Each row of a before or after table is a point. One or more steps were done to the points. Then noise was added and the rows were shuffled. The steps act on columns, c1 being the first. Write out the steps. A step turns or swaps two columns, mirrors them in a line or flattens them onto one, adds a multiple of one to another, or multiplies or shifts one. Angles are multiples of 10 degrees, from the lower column toward the higher: turns from -170 to 170, lines from 10 to 170 but not 90. Use the fewest steps. Two steps may share a column if one is a turn and the other turns, adds or multiplies; they go together, in the order done. Otherwise the lowest column goes first.

Before, 13 rows:
[[ 0.07 -0.11 -0.01]
 [-0.29 -0.09 -0.06]
 [ 0.03 -0.13 -0.02]
 [-0.28  0.10  0.33]
 [ 0.16  0.36  0.37]
 [-0.03 -0.18  0.33]
 [-0.16 -0.18 -0.07]
 [ 0.16  0.16  0.15]
 [ 0.02 -0.22 -0.14]
 [ 0.09  0.32 -0.16]
 [ 0.01 -0.21 -0.03]
 [ 0.08  0.33  0.30]
 [-0.34  0.18  0.28]]
After:
[[-0.18 -0.01 -0.16]
 [-0.28  0.36  0.84]
 [ 0.21 -0.02  0.39]
 [ 0.01 -0.25 -0.34]
 [ 0.00 -0.14  0.85]
 [ 0.03 -0.18 -0.03]
 [-0.02 -0.21 -0.10]
 [ 0.07  0.24  0.74]
 [ 0.18  0.21  0.91]
 [ 0.08 -0.19 -0.04]
 [-0.34  0.52  0.69]
 [ 0.13  0.24 -0.39]
 [-0.28  0.15 -0.13]]
Steps: add -1 times c1 to c2; multiply c3 by 2.5

Before (10 x 6):
[[-0.28 -0.45  0.28  0.21 -0.33 -0.07]
 [ 0.06  0.14 -0.08  0.07  0.46 -0.30]
 [ 0.29  0.07  0.17 -0.26  0.41 -0.06]
 [ 0.25  0.23  0.05  0.42  0.08 -0.04]
 [ 0.06  0.11  0.18 -0.15 -0.03 -0.32]
 [ 0.21 -0.29 -0.47  0.45 -0.12 -0.26]
 [-0.22 -0.16 -0.01 -0.12 -0.65  0.11]
 [ 0.23 -0.21  0.16 -0.40  0.40 -0.11]
 [-0.49 -0.07  0.11 -0.42  0.37 -0.14]
 [-0.43  0.07 -0.28 -0.26 -0.03  0.51]]
After (10 x 6):
[[ 0.10 -0.33  0.12 -0.28  0.60  0.27]
 [ 0.46 -0.69  0.17  0.46 -0.43 -0.30]
 [-0.15 -0.55 -0.16 -0.10 -0.57 -0.10]
 [-0.15 -0.33 -0.65 -0.25  0.16 -0.28]
 [ 0.07 -0.27  0.28  0.06  0.43 -0.14]
 [ 0.07 -0.59  0.18 -0.41  0.66  0.20]
 [-0.40 -0.86  0.09  0.21 -0.47 -0.02]
 [ 0.17 -0.19  0.15  0.45 -0.20  0.19]
 [-0.44 -0.45  0.08 -0.41  0.65 -0.27]
 [-0.05 -0.28  0.37 -0.15  0.08  0.07]]
Steps: turn c1 and c3 by 40 degrees; turn c3 and c6 by 70 degrees; shift c2 by -0.40; add -0.7 times c4 to c5

Before, 12 rows:
[[-0.58  0.14  0.12  0.52  0.29 -0.23 -0.35  0.25  0.29]
 [-0.44 -0.39 -0.33  0.23 -0.47  0.06 -0.18  0.06 -0.16]
 [ 0.06 -0.12 -0.18  0.20  0.08 -0.24 -0.34  0.62  0.59]
 [ 0.18  0.51  0.31 -0.01  0.41  0.15  0.21  0.53 -0.15]
 [ 0.07  0.19  0.17 -0.12  0.05  0.47 -0.25 -0.18 -0.02]
 [-0.10  0.20  0.21  0.00 -0.20  0.24  0.05  0.43  0.15]
 [-0.08 -0.22  0.09  0.84  0.03  0.45  0.12  0.37 -0.21]
 [ 0.32  0.21  0.14  0.06  0.32  0.24 -0.43  0.03  0.11]
 [-0.44  0.36 -0.16  0.12 -0.40  0.50 -0.28  0.16 -0.22]
 [-0.28  0.43 -0.37  0.23 -0.11 -0.12  0.28  0.00  0.38]
 [ 0.14 -0.39  0.16  0.49 -0.30 -0.25  0.07 -0.26  0.11]
 [ 0.10 -0.18  0.11  0.24 -0.53  0.01 -0.47  0.13 -0.22]]
After:
[[-0.26  0.35  0.00  0.21 -0.10 -0.11 -0.39  0.18  0.34]
 [ 0.07 -0.38 -0.01  0.77  0.07 -0.25  0.06 -0.16  0.38]
 [-0.58 -0.33  0.02  0.22  0.30 -0.24 -0.19 -0.12  0.59]
 [ 0.13  0.00  0.01 -0.22 -0.31 -0.27  0.42  0.16  0.50]
 [ 0.17  0.31  0.00  0.23  0.38  0.16 -0.46 -0.49 -0.07]
 [-0.11  0.11  0.00  0.38 -0.18  0.27 -0.18 -0.23  0.05]
 [-0.43 -0.20  0.02 -0.07 -0.41  0.51 -0.41 -0.28  0.03]
 [ 0.31 -0.40  0.02  0.09  0.33  0.24 -0.30  0.04  0.10]
 [-0.09  0.06 -0.01 -0.12  0.05  0.45  0.26 -0.58  0.69]
 [-0.43 -0.24 -0.01 -0.15 -0.48  0.07  0.35 -0.18  0.17]
 [ 0.11 -0.48 -0.01 -0.15 -0.53  0.00  0.10 -0.29  0.17]
 [ 0.05 -0.20  0.00 -0.11  0.04  0.48 -0.23  0.17 -0.12]]
Steps: turn c2 and c7 by -80 degrees; multiply c3 by 0; turn c4 and c9 by 70 degrees; turn c4 and c8 by -140 degrees

Before:
[[-0.32 -0.08 -0.34  0.11 -0.01 -0.19  0.44 -0.44 -0.24  0.21  0.19 -0.21]
 [-0.34  0.01 -0.11 -0.02 -0.30  0.24 -0.02 -0.14  0.04  0.25  0.16  0.09]
 [-0.21  0.60  0.31 -0.17  0.07  0.07  0.13 -0.28 -0.14  0.05 -0.19  0.09]
 [-0.13  0.24 -0.03 -0.05 -0.28  0.25  0.05 -0.49  0.40  0.20 -0.24  0.13]
 [ 0.16 -0.04  0.24 -0.06  0.56 -0.02 -0.18 -0.02 -0.35 -0.33  0.20 -0.30]
 [ 0.04 -0.25  0.09  0.49  0.15 -0.72  0.40  0.07 -0.05 -0.20  0.41 -0.35]
 [ 0.09 -0.13  0.53  0.29  0.48  0.10  0.01 -0.53 -0.31 -0.20  0.14 -0.21]
 [-0.41  0.04  0.48 -0.53  0.28  0.38  0.10 -0.40  0.16  0.10 -0.16  0.32]
 [-0.50  0.54  0.48 -0.52  0.13  0.23 -0.23 -0.64  0.28 -0.48 -0.05 -0.22]
 [-0.58  0.23  0.51 -0.22  0.14  0.47 -0.20 -0.21  0.14  0.29 -0.42 -0.28]
 [-0.04 -0.05 -0.01  0.04  0.16 -0.47 -0.09 -0.36 -0.02  0.39  0.20 -0.12]
 [ 0.06 -0.10  0.06 -0.21 -0.47 -0.23  0.33 -0.35 -0.10  0.22  0.09 -0.27]
 [ 0.33 -0.04  0.20  0.21  0.79 -0.09  0.28  0.01 -0.05 -0.02  0.48 -0.63]
 [ 0.17 -0.20 -0.02  0.12  0.60 -0.29  0.12 -0.05 -0.10 -0.30 -0.14 -0.48]]
After:
[[ 0.19  0.25  0.36  0.14  0.33  0.11 -0.37 -0.20 -0.02 -0.26 -0.41  0.03]
 [ 0.44  0.20 -0.47  0.33 -0.39  0.43 -0.05 -0.31 -0.08  0.25 -0.46  0.43]
 [-0.10  0.28  0.08 -0.03  0.47  0.55  0.07 -0.06  0.00 -0.26 -0.24 -0.09]
 [ 0.47  0.31 -0.59 -0.56  0.22  0.75 -0.12 -0.43  0.07 -0.12 -0.15 -0.09]
 [ 0.37  0.28 -0.15  0.02 -0.39  0.31  0.12  0.12  0.00  0.33 -0.16  0.38]
 [ 0.20  0.89 -0.32 -0.17  0.15  0.38 -0.08 -0.33  0.08 -0.03 -0.07  0.00]
 [-0.19  0.54 -0.04 -0.08  0.26  0.56  0.00 -0.57  0.04 -0.20 -0.06 -0.09]
 [ 0.11  0.07  0.03  0.49 -0.15 -0.43 -0.44  0.32 -0.07  0.17 -0.28  0.39]
 [ 0.39  0.85 -0.40 -0.53  0.36  0.53  0.12 -0.52  0.11  0.48 -0.37  0.40]
 [ 0.40  0.50 -0.41 -0.23  0.44  0.76  0.27 -0.40  0.04 -0.24  0.25  0.45]
 [ 0.16  0.30  0.06  0.04 -0.03 -0.17  0.17 -0.19 -0.04 -0.32 -0.33  0.07]
 [ 0.52  0.29 -0.01  0.24 -0.68  0.18 -0.32  0.38 -0.01  0.00 -0.38  0.66]
 [ 0.47  0.09  0.22  0.09 -0.43  0.00 -0.12 -0.15  0.02  0.23  0.15  0.42]
 [-0.46  0.17  0.07 -0.17  0.16  0.04 -0.32 -0.06  0.03 -0.30 -0.30  0.26]]
Steps: turn c1 and c5 by -120 degrees; shift c2 by 0.30; turn c3 and c12 by 160 degrees; flatten c4 and c9 onto the line at 170 degrees; shift c6 by 0.30; turn c7 and c10 by -170 degrees; mirror c8 and c11 in the line at 20 degrees

Before, 11 rows:
[[-0.07  0.23  0.15  0.36 -0.32  0.63 -0.33  0.17 -0.35 -0.10  0.36  0.08
   0.68 -0.52 -0.34 -0.04  0.91 -0.11]
 [ 0.13  0.11 -0.33  0.24  0.77 -0.28 -0.36  0.04  0.05 -0.16  0.39 -0.13
  -0.19  0.27  0.01 -0.47 -0.28 -0.36]
 [ 0.38  0.13  0.16  0.20 -0.31 -0.31  0.15  0.09 -0.06 -0.30 -0.79 -0.22
  -0.13  0.13  0.05 -0.41 -0.38 -0.25]
 [ 0.06  0.18  0.02  0.26  1.21 -0.13 -0.31  0.00 -0.07 -0.37  0.08  0.13
   0.21  0.18 -0.24 -0.28 -0.39  0.72]
 [-0.15  0.00 -0.32  0.06 -0.36  0.06  0.09  0.05 -0.02 -0.44  0.35  0.18
   0.13  0.14 -0.12  0.23 -0.11 -0.35]
 [ 0.14 -0.05  0.00  0.04 -0.01 -0.04  0.27  0.08 -0.47 -0.43  0.49 -0.08
  -0.12 -0.10 -0.33  0.10 -0.06 -0.38]
 [-0.18  0.48  0.05  0.05 -0.19  0.65 -0.17  0.07  0.04  0.09 -0.22 -0.07
  -0.19 -0.08 -0.05 -0.30 -0.47 -0.08]
 [-0.02 -0.01 -0.04 -0.01 -0.04 -0.23  0.13  0.58  0.03 -0.33  0.43  0.15
  -0.16 -0.13 -0.02 -0.37 -0.03  0.34]
 [ 0.13  0.02  0.20  0.13 -0.45  0.09  0.35  0.46 -0.13  0.83  0.33  0.15
  -0.17 -0.04 -0.13  0.23 -0.35 -0.41]
 [-0.20  0.22  0.01  0.52 -0.25 -0.27  0.46  0.00 -0.09 -0.43 -0.05  0.04
   0.19 -0.27  0.09 -0.44 -0.03  0.13]
 [-0.06  0.04 -0.14 -0.02 -0.41 -0.12 -0.11  0.04 -0.06 -0.28  0.48 -0.50
  -0.10 -0.08 -0.02  0.25  0.02 -0.14]]
After:
[[-0.19  0.49  0.06  0.08  0.07  0.65 -0.19  0.09  0.05  0.07  0.09 -0.04
  -0.19 -0.10 -0.05 -0.37 -0.46 -0.08]
 [-0.03 -0.01 -0.05 -0.01  0.20 -0.25  0.16  0.60  0.05 -0.32 -0.19  0.13
  -0.16 -0.10 -0.01 -0.49 -0.03  0.34]
 [ 0.36  0.10  0.14  0.22  0.03 -0.30  0.17  0.10 -0.06 -0.30  0.35 -0.26
  -0.15  0.16  0.04 -0.53 -0.40 -0.22]
 [ 0.14  0.05  0.20  0.14  0.53  0.07  0.35  0.47 -0.17  0.88 -0.06  0.13
  -0.15 -0.02 -0.10  0.31 -0.33 -0.41]
 [ 0.11 -0.07 -0.01  0.04  0.18 -0.04  0.28  0.10 -0.45 -0.46 -0.16 -0.04
  -0.11 -0.07 -0.35  0.17 -0.07 -0.37]
 [-0.13 -0.02 -0.35  0.06  0.47  0.08  0.13  0.06 -0.03 -0.41 -0.12  0.17
   0.15  0.14 -0.12  0.32 -0.10 -0.36]
 [ 0.08  0.19  0.05  0.21 -1.07 -0.13 -0.36  0.01 -0.09 -0.39 -0.16  0.09
   0.23  0.17 -0.25 -0.33 -0.38  0.70]
 [-0.20  0.24  0.01  0.50  0.16 -0.31  0.47  0.03 -0.11 -0.43  0.05  0.06
   0.20 -0.26  0.10 -0.58 -0.03  0.16]
 [-0.07  0.24  0.14  0.36  0.43  0.62 -0.33  0.14 -0.37 -0.13 -0.07  0.11
   0.67 -0.48 -0.32 -0.03  0.90 -0.09]
 [ 0.12  0.11 -0.34  0.25 -0.62 -0.31 -0.36  0.01  0.06 -0.13 -0.25 -0.14
  -0.21  0.29 -0.02 -0.61 -0.32 -0.34]
 [-0.06  0.08 -0.12  0.02  0.55 -0.12 -0.10  0.04 -0.05 -0.27 -0.13 -0.46
  -0.08 -0.09 -0.04  0.33  0.07 -0.11]]
Steps: turn c5 and c11 by -160 degrees; multiply c11 by 0.4; multiply c16 by 1.3

Before (13 x 24):
[[-0.30  0.07 -0.11  0.05  0.44 -0.21 -0.37  0.23 -0.58  0.12  0.30 -0.54
  -0.09 -0.08 -0.15  0.00 -0.20 -0.48  0.26  0.36 -0.39  0.09  0.12 -0.36]
 [-0.21 -0.20  0.04 -0.04  0.48 -0.06  0.24  0.33 -0.33  0.52  0.15 -0.53
   0.45  0.05  0.05 -0.15  0.45 -0.32  0.34 -0.05 -0.36  0.49  0.12 -0.09]
 [-0.14 -0.01 -0.05  0.31 -0.08  0.17 -0.10  0.08 -0.28  0.05 -0.08 -0.17
   0.19 -0.10 -0.27 -0.09  0.27 -0.12  0.11 -0.27  0.11  0.12  0.18  0.16]
 [ 0.27  0.56  0.06 -0.03  0.14 -0.22 -0.33 -0.38 -0.14  0.61 -0.03  0.14
  -0.14 -0.57 -0.56  0.14  0.12  0.26  0.12 -0.14  0.03  0.02 -0.15  0.05]
 [-0.54 -0.02  0.01  0.33 -0.31 -0.12 -0.13  0.31 -0.06  0.09  0.35  0.10
  -0.12  0.42  0.04  0.19  0.04 -0.44  0.35  0.15 -0.08  0.16 -0.06 -0.23]
 [ 0.00  0.01  0.50 -0.11  0.00  0.07  0.01  0.10 -0.05  0.15  0.36 -0.39
   0.07  0.57 -0.01 -0.37  0.09  0.00  0.17 -0.17 -0.25  0.07 -0.55  0.00]
 [ 0.12  0.30 -0.65 -0.26  0.20  0.33  0.09 -0.30 -0.16  0.04 -0.24 -0.05
   0.46 -0.16  0.31  0.19  0.09  0.33  0.53  0.26 -0.17 -0.09  0.08  0.22]
 [-0.19  0.30 -0.08 -0.07  0.36  0.00 -0.03  0.14 -0.14  0.33 -0.11 -0.21
  -0.06  0.10  0.11 -0.19 -0.10 -0.05  0.06 -0.50 -0.20 -0.06  0.35  0.06]
 [-0.30  0.00  0.03 -0.15 -0.07 -0.15  0.08  0.09 -0.18  0.29  0.30 -0.01
   0.13 -0.34  0.12 -0.31  0.29 -0.45  0.24 -0.55 -0.31  0.06  0.20  0.00]
 [-0.02 -0.19  0.10  0.06 -0.10 -0.03 -0.30 -0.13 -0.09 -0.03 -0.19 -0.12
   0.09  0.40 -0.07  0.00  0.20 -0.35  0.26  0.02  0.19  0.56  0.13  0.10]
 [ 0.02  0.29 -0.23 -0.14  0.08  0.36 -0.02  0.11 -0.19 -0.01  0.38  0.05
   0.29 -0.13 -0.32 -0.58 -0.17  0.20 -0.37  0.46  0.04  0.04  0.30 -0.15]
 [-0.30  0.02 -0.43  0.02 -0.42  0.01  0.15 -0.54 -0.03  0.23  0.22 -0.32
   0.07  0.07 -0.42 -0.01  0.15 -0.21 -0.25 -0.40  0.10  0.02  0.36 -0.08]
 [-0.19 -0.31  0.83 -0.19 -0.07 -0.10 -0.03 -0.13 -0.01  0.17  0.26  0.44
   0.17 -0.03 -0.31  0.18  0.00  0.10  0.28 -0.01  0.04 -0.18 -0.04 -0.09]]
After, 13 rows:
[[ 0.19  0.01  0.57  0.05  0.42  0.04  0.15  0.30 -0.05  0.23  0.24  0.30
   0.08 -0.06 -0.39 -0.01  0.45  0.10 -0.24  0.38  0.12 -0.16  0.36 -0.08]
 [ 0.20 -0.02 -0.07  0.06 -0.42 -0.19 -0.39 -0.29 -0.56  0.12  0.32  0.47
  -0.09 -0.27 -0.17  0.02 -0.13  0.19  0.26 -1.12 -0.39 -0.43  0.10 -0.34]
 [ 0.63  0.27  0.43 -0.26 -0.16  0.33  0.10  0.20 -0.15  0.07 -0.22  0.00
   0.48 -0.19  0.32  0.17  0.20 -0.33  0.51 -1.64 -0.16  0.19  0.07  0.24]
 [ 0.24 -0.04  0.25 -0.16  0.06 -0.16  0.06  0.24 -0.15  0.29  0.29 -0.09
   0.11 -0.34  0.13 -0.35 -0.19  0.26  0.22  1.49 -0.31 -0.39  0.18  0.01]
 [ 0.47  0.18 -0.01 -0.19 -0.08  0.34 -0.01 -0.18 -0.18  0.00  0.35 -0.05
   0.30 -0.11 -0.31 -0.59 -0.05 -0.29 -0.42 -1.56  0.04 -0.02  0.29 -0.16]
 [ 0.28 -0.47 -0.02 -0.05 -0.47 -0.06  0.22  0.30 -0.31  0.48  0.12  0.50
   0.44 -0.10  0.04 -0.14 -0.48  0.01  0.31  0.20 -0.37 -0.41  0.10 -0.08]
 [ 0.48 -0.53 -0.09  0.04  0.07 -0.04 -0.32  0.24 -0.07 -0.03 -0.18  0.24
   0.10  0.35 -0.09 -0.02  0.08 -0.05  0.25  0.09  0.21 -0.47  0.12  0.11]
 [ 0.31  0.27  0.32 -0.08 -0.35 -0.01 -0.06 -0.12 -0.15  0.34 -0.14  0.22
  -0.05 -0.01  0.12 -0.17 -0.11 -0.07  0.05  1.16 -0.21 -0.13  0.35  0.02]
 [ 0.47 -0.04 -0.36 -0.13 -0.04  0.10 -0.01  0.04 -0.03  0.14  0.38  0.56
   0.07  0.41 -0.01 -0.37 -0.14 -0.02  0.19  1.20 -0.25 -0.03 -0.56  0.00]
 [ 0.32 -0.06  0.19  0.29  0.08  0.17 -0.11  0.19 -0.29  0.07 -0.11  0.11
   0.17 -0.17 -0.27 -0.11 -0.17  0.04  0.11  0.65  0.14 -0.12  0.17  0.14]
 [ 0.74  0.42 -0.03 -0.04 -0.18 -0.23 -0.36  0.30 -0.15  0.65 -0.03 -0.36
  -0.12 -0.47 -0.59  0.17  0.33 -0.46  0.10  0.43  0.04 -0.06 -0.14  0.01]
 [-0.03 -0.15 -0.03  0.32  0.30 -0.10 -0.16 -0.08 -0.08  0.09  0.35  0.07
  -0.09  0.46  0.03  0.19 -0.29  0.21  0.35 -0.35 -0.08 -0.42 -0.06 -0.24]
 [ 0.29 -0.13 -0.72 -0.19  0.08 -0.12 -0.05  0.07 -0.01  0.18  0.27 -0.44
   0.17  0.08 -0.33  0.17  0.09  0.21  0.31  1.28  0.03  0.30 -0.02 -0.07]]
Steps: shift c1 by 0.50; turn c2 and c22 by 40 degrees; turn c18 and c22 by 130 degrees; turn c3 and c20 by 150 degrees; multiply c20 by 3; multiply c5 by -1; turn c8 and c17 by -110 degrees; mirror c12 and c14 in the line at 80 degrees
